Each row of a before or after table is a point. One or more steps were done to the points. Then noise was added and the rows were shuffled. The steps act on how far a point lies along the listed directions, d1 being the first. Write out the steps. A step turns or swaps two directions, mirrors them in a line or flattens them onto one, adds a multiple of one to another, or multiplies one. Angles are multiples of 10 degrees, from the lower direction toward the higher: turns from -170 to 170, lines from 10 to 170 but not 90. Use the fewest steps. Two steps may share a direction if one is a turn and the other turns, adds or multiplies; they go together, in the order done. Otherwise the lowest direction goes first.

Directions:
(1): [-19  47 -30]
(2): [30 35 37]
(3): [ 47  -3 -35]
Before (8 x 3):
[[  1  29 -34]
 [ 41 -43  17]
 [ 20 -33  14]
 [ 10 -40   9]
 [  4  -9 -16]
 [-20  19 -22]
 [ 24 -48  -6]
 [ 23 -45 -13]]
After:
[[ 66 -45  23]
 [ 34 -51  23]
 [ 34 -44  34]
 [ 25   6  -4]
 [ 68 -37  18]
 [-15  49 -15]
 [  6  52 -48]
 [ 58 -78  17]]
Steps: multiply d1 by 1.6; multiply d2 by -1; multiply d3 by 1.6

Directions:
(1): [ -9 -10  51 -52  42  17  39 -15]
(2): [  6 -11 -42  -3 -17  -1  39 -74]
Before:
[[ 14 -16 -40  -4 -28   9  58 -84]
 [ 18  -4 -70  40 -30 -30  -8 -14]
 [ -4  15  22  47  -7  -4 -59  61]
 [  1  -2  28  -4   2   3   5  10]
 [-23   3  40 -31  37  -7  -9  32]
 [ -3  27  -3  11  -2  -9 -30  50]
 [ -9  34  33 -10   0  17  -5  43]
 [-16  18  -2  10  -2  -7 -38  17]
 [-38  15  34  52  -6  -8 -90 121]]
After:
[[-42   5  77  19  24   3 -63 113]
 [-30   0  59 -48  51  -4   4  34]
 [ -6  22  14 -11   2  -5 -20  47]
 [  0  -1  31 -14   8   5   6  11]
 [-19  13   1   1   1  -4 -36  14]
 [ -7  36  50 -29  14  24  10  38]
 [ 17 -10 -69  30 -54  -2  35 -70]
 [ 23   4 -86  53 -42 -34 -25  -8]
 [-11   7  47  27   9   6 -41  52]]
Steps: add -0.5 times d2 to d1
